Rows are points. Any point is a mix of the corners, with weights that add up to 1. It lies inside the corners' shape when no weight is negative. Say inside or outside, and name the corners with a negative weight.

Corners:
(1): [  6 -21  34]
(2): [-16  16 -11]
(3): [-37 -33 -33]
(4): [ 60  51 -54]
Points:
[ 41  39 -42] => inside
[-15 -12 -32] => inside
[ 45  31 -21] => outside (3)
[-25 -17 -25] => inside

Corners:
(1): [-15  40  19  10  -5 -14  26 -34]
(2): [ 35  -3  -4 -21 -24 -41  -6 -16]
(3): [-13 -34   3 -13   1 -36  13 -15]
(4): [  4 -26  26 -22   4 -60  26  43]
(5): [  1 -18  20  -7  18  21 -14  -6]
(6): [-10  16  15  54  24  32  -2 -28]
(7): [-36 -31 -17  12   6  32   7   6]
(8): [-36  27 -16   8  13  14 -13   8]
(9): [ 27 -29 -46 -25   8  28 -13 -13]
Points:
[  4   0   6   2   8  -6  -2 -10] => outside (7)
[-19 -59 -20 -22  15   9   3  34] => outside (1, 2, 6)
[ 7 -2  2 -2 -2 -8  1 -8] => outside (3)
[ -8  10  11  33  16  17   1 -20] => inside

Corners:
(1): [ -3  -6  13  -3  20 -23 -15 -25  18  10  60  13]
(2): [ -1  -8  15  -5  15 -20  -2 -26  -1  12  -7 -28]
(3): [ 19   5 -16  -3  32  -3 -16 -21  23  -2 -47 -19]
(4): [  4 -18  -6  17   3 -22  -1 -11 -11 -16  -4 -21]
(5): [ -5 -30   4  17  10  10 -10 -34  17  -1 -27 -26]
(6): [ -3 -24 -44 -38 -20  34  19   2  -6   3  -3   3]
(7): [  4 -18  13  13  35   5 -25  -1 -18   0   2 -31]
(8): [-16 -38 -13  -5   0 -11 -38 -26  -4   7 -20 -20]
(9): [  1  -9  37  -6   8  -3 -18 -17   5  17  18  34]
(10): [-28 -14 -31 -38 -38  31   9  37  23  -5 -12   9]
(11): [-51 -17 -47 -23   0  12  19  12   9  -5 -14  12]
(12): [  1  38  19   6 -25  19 -21 -17  -1   6  16  10]
(13): [ -8 -20 -19  23  -7   7  -1   8  -1  31 -15 -17]
Points:
[-12 -11 -14 -12  -5   9  -6   4   6  12  -4   1] => outside (4, 5)
[ 13   4  13  -6  12  13 -15 -10  11  -5   5   8] => outside (2, 8, 11, 13)
[ -4   0   1   3  -3   6 -13 -11   1   6  -2  -6] => inside
[  6 -25 -22   7  12   0   3  -3   6   4 -22 -31] => outside (8, 9, 11, 12)
[ -7 -10  -2  -8  -1   3  -7  -3   3   9   2   4] => outside (5)
[-16 -15 -19 -12 -10   9   3  -2   6   5 -19  -5] => outside (1, 7)

Corners:
(1): [ 13   1  -7   1  -2  19 -18  -5   5   4   6  -1 -12 -14   8  -1   8   9
 -20  43]
(2): [ 60   4  -8  15 -13  23   8  -6  -6  -2   9 -14 -12  14   9   8  -5   8
  13   4]
(3): [ 15  -1 -20  24   0  15  14   9  -2   0  -9  -6  -8  16   1   8  -2  13
 -12  -2]
(4): [18  1 -1 19  6 19 -2 -5  6  6  8  3 -7 10  0  7 -8  6 25 -2]
(5): [ 43   8 -11  -8  -9 -37  15  11   0 -19   4  -2  -1   5  -5  -6 -16   3
  13   7]
(6): [ -2   3  -4  -6  -1  21   8 -15  -1   1   8  -4  16  -2  -1   5   3   6
  -8  22]
(7): [  3 -12 -14   0   2   5  -6 -18   3  11   0  -6  -2 -16  -5   3   1  -8
 -11   2]
(8): [  3  10   5   1  -5  11 -15 -11  -5  10   9  -5 -19   3   5  -4  10   8
  -7  -4]
(9): [ 14  -6 -11 -10  -2   4  -1  11   1  11 -28   9  -7  -1 -41  -8   1   4
   0  -1]
(10): [ -2 -16  -4 -12  -5  -1 -10   4   9   7   3   7  -7   3  -5   4  12 -20
 -15   7]
(11): [ -1   3  -4 -14  37 -20  -6 -15  -8   9 -26  -5  14  -8  -6   4  -6 -11
 -11   3]
(12): [  9 -28   6   4   0  28  14  -1  -5   4   3  -3   9   5  14   6   2   6
  -9   1]
(13): [ 13 -21 -15  -4  -6  12  11   6 -32   1  -7  13  -5   8  -2  -7   1   5
   1  -3]
(14): [ -3   7   4  -7  -5   5  11  -4   5   3   5  12 -14   6   4  -9  -3  -6
  12  -8]
(15): [ 6 10  5 15 -7  9 -6 -9  3  8  0 -8 -7  5 -1 -9 -7 -7 -7  1]
(16): [  4   5   9   5  -7  17   4  11   6   0   8   9 -10 -19   1   3  -3  -1
  11   0]
(17): [ 11   4   5  23 -12   7   9  -5   7   0   0  -4  -6   9   2 -11  13  -6
   5  19]
(18): [  9   8  -6   0  -5 -17  13  -6  -3  11 -14  22   5   1 -20   4 -12  -5
   4   3]
(19): [  0  -7  -8   4  -1  20   6 -15  10   4 -19  -2  43  -7   1   2   0  -2
 -12  11]
(20): [  0  17   7  10 -18 -37  18  -3  13 -29  -5   3 -15  10   1   3  -9  -8
  26   4]
(21): [  2  10  -2   6  13  15   1 -12   5  -6   6   8  -4  -9  -7   4   3   6
 -13   1]
Points:
[13 -4 -6  3  4 11  4 -3  0  5 -2  2  3  0 -4  2 -2  0 -1  2] => outside (1, 8, 20)
[  5 -12  -3   8  -8  30   6  -3  -1   3   3   0  -5   2   3   2   9   3
   1  -4] => outside (1, 5, 11, 15, 18)
[14  0 -6  3 -2  6  1  1  0  6 -2  4 -8 -1 -8  0 -1 -2 -1  5] => outside (8, 12, 19, 20)
[16  1 -1  7 -8 14  6 -1  1  0 10  1 -2  3  6  0 -1  3  1  7] => outside (7, 9, 11, 20)
[ 22   3  -4  15  -9  18   4  -4  -2   2  15  -3 -15   3   8   0  -1   8
   1   8] => outside (9, 10, 11, 19, 20)

Corners:
(1): [ 12   5  24   4   6  14  -3   2  -5  -2   3  -6 -13   0   3  -6  -2  -3
   0  -5]
(2): [ 12 -15 -15  -3  -6  -8  -6   0   2 -12   1  -5   4 -11 -19  -9 -16  -4
  -6  27]
(3): [  5   9  -3   8  13  15  -5  -3  10  12   9  -4  -3   2 -19   1  -6  11
  -4   7]
(4): [  1   0 -10  10 -12   5   1  -6   1   2   2   8  24 -19  -2  -1  -6  20
   7  -8]
(5): [  3   9  10 -12   7   4  -2  -4  -3  11   4  -5 -16  34  11  -8  25  -3
   1  14]
(6): [ -4 -19  -7   6  -5   9 -10  -7  -7   9   2 -11  -2  -8  -3  11  -6  -9
  -4  21]
(7): [  2  -5  -3 -35   2  -3 -17   2   6   8   5  -3  -9   6  -1 -14 -11  -9
  -7   1]
(8): [ -8  -6  -8   9 -12 -11 -12   5  -1   0 -12  -6  15 -19   0  29  -7   2
  13 -11]
(9): [ 14 -18  -6   5   4   7  60 -12   6   6   8  -1   0  -4   6   2 -13  -6
  13   6]
(10): [11  9 30  8 -2  5  2 -1 -8 15 -1  9  1 23  7  5 -2 -6  5 -3]
(11): [ -1  -8   0   6   1  15 -12   1   1  12 -11  -1  17  -8  -4  -1  23  -6
  -8  10]
(12): [-36   3  -5 -26  -2  -6  -2  -3   7   9   5   0   7 -16   3  -8  -3   6
  -6  -1]
(13): [  9  -7  -3   7   4  -6  10 -10   6  10   6  -3 -11 -13  -2  -2   6   9
  -7  13]
(14): [-15  -1  -6   3   5  -7  -5  -9   7  10 -10 -11   2   5  11  -6  -9  -5
   3  -6]
(15): [  8   0   5   0   5  -5  -2   8 -30   8   5  -2  -5  13   5   2  -3 -10
  -1  15]
(16): [ -5   5  -5  11  -5   6   5  -7   4   5   0  13   2 -13   6  -6 -10  -7
  11 -10]
(17): [ 11   1   2  -1   3 -14   8  -4   0  11   6  -4  -3  -5   1   0   4   4
  24   6]
(18): [ 10   1  -1 -17   1  -9   9 -12 -14  -4  17   7  13 -14   8   9  -8 -14
  -4  -6]
(19): [ 10   0  -7  -4 -13 -16  10  -6 -28   1   0  11  13 -20 -27   0  -7   3
   4  -2]
(20): [-12 -38  13   5   2   1  19   3   1  -3   6  -2   0   4   4  -5 -10 -14
   3   4]
(21): [ 10  -4  -1   6  10   0  -8  -2   5   4 -28   8  13  -5   0   0  -7   8
   2   4]
Points:
[ 1 -1  4 12  1  4 -7 -2 -2  9 -6 -1  2  0  1  2  2  1  5  2] => outside (2, 7, 9, 12, 18)
[ 1 -5 -2  0  1 -1  1 -3 -2  5  1 -1  2 -6 -1  0 -4 -2  2  5] => outside (10)
[ 3 -4  2 -1  1  1  2 -2 -2  6  2  1  2 -3 -1 -1 -2 -1  1  5] => outside (14)
[11 -8  4 10  6  5  7 -4 -2  7  2 -6 -1  5  3  1  3 -2  3 15] => outside (7, 8, 12, 16, 19)
